Every row gives one point. Any point is a mix of the corners, with weights that add up to 1. It lies inside the corners' shape when no weight is negative. Is each point inside? If not, which corners have a negative weight?

Corners:
(1): -0.008; 0.061; 0.001
(2): -0.010; -0.090; 0.023
(3): 0.016; 0.108; -0.031
(4): -0.058; -0.074; -0.012
Points:
-0.016; 0.024; -0.020 => inside
0.012; 0.068; 0.007 => outside (4)
0.009; 0.087; -0.025 => inside
0.008; 0.084; -0.026 => inside
-0.008; -0.054; 0.013 => inside
-0.010; -0.037; 0.012 => inside
-0.013; 0.018; 0.003 => inside

Corners:
(1): 0.036; 0.105; 0.013; -0.002; 0.080; 0.012; 0.077; -0.005
(2): -0.054; -0.054; -0.013; -0.095; -0.036; 0.031; -0.031; -0.027
(3): 0.079; 0.022; -0.078; 0.036; 0.034; -0.012; 0.073; 0.050
(4): 0.047; 0.036; 0.016; -0.059; -0.008; -0.033; 0.015; -0.046
(5): 0.010; -0.024; 0.039; 0.049; -0.070; -0.021; 0.008; 0.055
(6): 0.025; 0.072; -0.037; 0.025; -0.026; -0.021; 0.114; 0.034
(7): -0.068; -0.056; -0.059; 0.077; 0.016; -0.049; 0.014; 0.045
(8): -0.040; -0.010; -0.023; -0.021; -0.040; 0.070; -0.052; -0.118
(9): -0.059; 0.030; -0.018; -0.063; -0.067; 0.001; -0.092; -0.042
Points:
0.005; 0.031; -0.029; 0.003; -0.015; -0.009; 0.055; 0.014 => inside
0.015; 0.036; -0.001; -0.045; 0.006; 0.019; 0.002; -0.032 => outside (6, 7)
-0.017; -0.022; -0.031; -0.059; -0.018; 0.003; -0.054; -0.071 => outside (1, 5, 6)
-0.003; 0.027; -0.017; 0.000; -0.023; -0.007; -0.003; -0.001 => outside (2)
0.011; 0.028; -0.017; 0.009; 0.017; -0.016; 0.046; 0.024 => outside (8)
-0.031; 0.026; -0.019; -0.036; -0.040; 0.002; -0.043; -0.027 => inside
0.048; 0.047; -0.004; -0.030; -0.010; 0.042; -0.028; -0.089 => outside (2, 6, 7)

Corners:
(1): -0.043; 0.064; 0.075; -0.065; 0.061; 0.078; 0.019; 0.047; 0.016; 0.001; 0.062; 0.128; -0.073; -0.077
(2): -0.067; -0.001; 0.037; 0.018; -0.040; -0.032; -0.088; -0.068; -0.014; -0.006; 0.070; 0.055; -0.063; -0.007
(3): 0.007; -0.006; -0.039; 0.099; -0.023; 0.009; -0.051; -0.027; 0.058; -0.010; -0.018; -0.067; 0.007; 0.100
(4): 0.063; -0.049; 0.069; 0.040; -0.005; 0.057; 0.041; -0.026; -0.044; 0.049; -0.041; 0.072; -0.008; -0.001
(5): 0.085; -0.003; 0.006; -0.035; 0.006; 0.061; 0.160; 0.018; 0.017; 0.012; -0.015; 0.089; -0.046; -0.056
(6): -0.036; 0.048; 0.043; -0.053; -0.024; -0.045; -0.063; 0.013; 0.023; 0.007; 0.027; 0.027; 0.126; -0.014
(7): 0.013; 0.036; 0.030; -0.004; -0.010; 0.032; -0.033; 0.033; -0.049; 0.069; 0.002; 0.054; 0.074; 0.013
(8): -0.047; -0.075; 0.010; 0.006; -0.020; -0.079; -0.084; 0.026; 0.006; -0.084; -0.038; 0.029; 0.007; 0.073
(9): -0.014; -0.098; -0.033; -0.016; -0.004; 0.044; -0.116; -0.076; -0.016; -0.082; -0.006; 0.045; 0.039; 0.040
(10): 0.045; -0.018; -0.054; -0.004; -0.002; -0.007; 0.060; -0.011; 0.010; 0.023; -0.074; 0.039; -0.030; -0.075
(11): -0.057; 0.008; -0.031; -0.007; -0.038; -0.002; 0.039; -0.022; -0.029; -0.020; 0.028; 0.021; -0.003; -0.076
(12): 0.021; -0.083; 0.000; 0.026; -0.024; 0.046; -0.018; 0.000; 0.028; 0.023; -0.004; 0.026; 0.002; 0.002
(13): -0.068; 0.026; -0.007; -0.105; -0.012; -0.064; -0.051; 0.009; -0.017; -0.005; -0.057; 0.029; 0.029; -0.004
(14): 0.073; 0.006; 0.102; -0.006; 0.028; -0.006; -0.030; 0.049; -0.021; -0.022; 0.002; -0.015; 0.032; 0.065
(15): 0.030; -0.012; -0.060; 0.056; 0.008; -0.026; 0.051; -0.017; 0.059; 0.028; -0.010; -0.049; 0.016; 0.078
Points:
0.001; -0.025; 0.033; 0.003; -0.008; 0.038; -0.022; 0.008; -0.006; -0.019; 0.013; 0.046; 0.030; 0.007 => outside (2, 10, 13, 15)
-0.010; -0.020; -0.001; -0.008; -0.006; -0.008; -0.015; -0.010; 0.012; -0.021; -0.008; 0.027; -0.001; 0.011 => outside (7)
-0.003; 0.007; 0.008; 0.002; -0.023; 0.025; 0.023; -0.012; 0.005; 0.035; -0.005; 0.048; -0.016; -0.036 => outside (8, 9, 14, 15)
0.024; -0.021; -0.012; 0.004; -0.014; -0.005; -0.005; -0.014; 0.014; -0.016; -0.012; -0.008; 0.018; 0.013 => outside (1, 4, 7, 8)
